Each row is a point. The ring and each string are closed loops that go straight from each point to the next, and from the last back to the first. Before rounding, they use only three directions, however many columns there are. Count how often each string passes through the ring. Passing back the other way cancels.
(in the rows, 128 means zero)

Ring (9 x 4)
[[157 132 139 115]
 [150 123 153 169]
 [129 121 138 194]
 [ 87 119 117 200]
 [ 53 116 110 171]
 [ 47 120 102 133]
 [ 61 127  90 106]
 [102 138  82  83]
 [139 138 107  90]]
String (27 x 4)
[[ 22 116 100 135]
 [ 41 129  60 144]
 [ 74 139  44 147]
 [ 39 130  54 139]
 [ 26 114 111 123]
 [ 45 111 141 116]
 [ 79 118 134 125]
 [ 85 134  77 122]
 [ 82 145  36 101]
 [ 98 134  88 120]
 [ 90 121 137  98]
 [101 139  85  57]
 [102 125 138  71]
 [103 120 149 104]
 [117 140  75 122]
 [117 138  84 114]
 [103 120 149 108]
 [106 126 138  69]
 [111 148  59  54]
 [ 95 139  81  62]
 [ 88 120 139 104]
 [ 94 131  94 120]
 [ 90 144  40 119]
 [ 55 140  37 104]
 [ 90 133  81 135]
 [ 87 121 125 135]
 [ 40 104 163 125]]
Times through: 0
String (26 x 4)
[[ 93 129 103 115]
 [ 80 113 159 115]
 [ 85 128  98 124]
 [ 81 140  48 130]
 [ 27 134  37 121]
 [ 15 109 123 125]
 [ 43 107 148 133]
 [ 60 105 168 133]
 [ 21 104 144 136]
 [  7 120  72 139]
 [ 21 117  95 128]
 [ 32 106 153 115]
 [ 83 113 158 127]
 [ 96 132  90 133]
 [ 88 137  69 115]
 [ 96 122 130 126]
 [ 82 116 154  83]
 [ 94 123 137  85]
 [ 98 117 156 107]
 [113 136  91 110]
 [109 129 113 119]
 [ 99 113 177  98]
 [104 121 156  73]
 [118 152  46  57]
 [111 155  26  75]
 [105 148  39 104]]
Times through: 0

Ring (10 x 6)
[[142  84 111  75 180 152]
 [157 126 111  98 193 159]
 [160 161 113 122 179 155]
 [144 188 113 141 138 140]
 [115 185 111 137  95 120]
 [ 89 156 110 121  61 104]
 [ 80 121 111 106  50 100]
 [ 86  83 114  92  63 107]
 [105  61 114  78 104 123]
 [127  65 112  70 154 142]]
String (14 x 6)
[[104  59 100  30 169 137]
 [126 115 113 101 131 135]
 [162 120 125 136 143 150]
 [184 145 118 126 207 171]
 [153 177 100  90 221 161]
 [121 163 101  91 160 137]
 [130 143 116 127 115 131]
 [107 143 106  98 118 124]
 [ 76 165 100  97  76 103]
 [ 40 146 100  90  17  78]
 [ 68 108 102  71  73 101]
 [118 118 115 112 104 126]
 [115  75 124 115  74 120]
 [ 96  16 110  39 123 126]]
Times through: 2
String (19 x 6)
[[110 105 124 136  51 112]
 [ 76  55 115  81  47 101]
 [ 67  29 104  32  90 108]
 [ 94  67 105  55 121 123]
 [117  95 113  93 118 129]
 [115  96 112  88 122 129]
 [124  95 118 107 109 130]
 [127  72 127 123  81 126]
 [ 74  34 114  66  56 103]
 [ 63  70 107  66  54  97]
 [ 77 107 104  74  83 107]
 [108 127 114 115  86 118]
 [129 136 123 146  82 124]
 [ 97 139 106  99  97 116]
 [126 134 118 129 100 127]
 [118 154 121 150  66 116]
 [ 82 162 112 132  36  96]
 [ 50 141 103  96  25  83]
 [ 71 116 117 124   7  88]]
Times through: 2
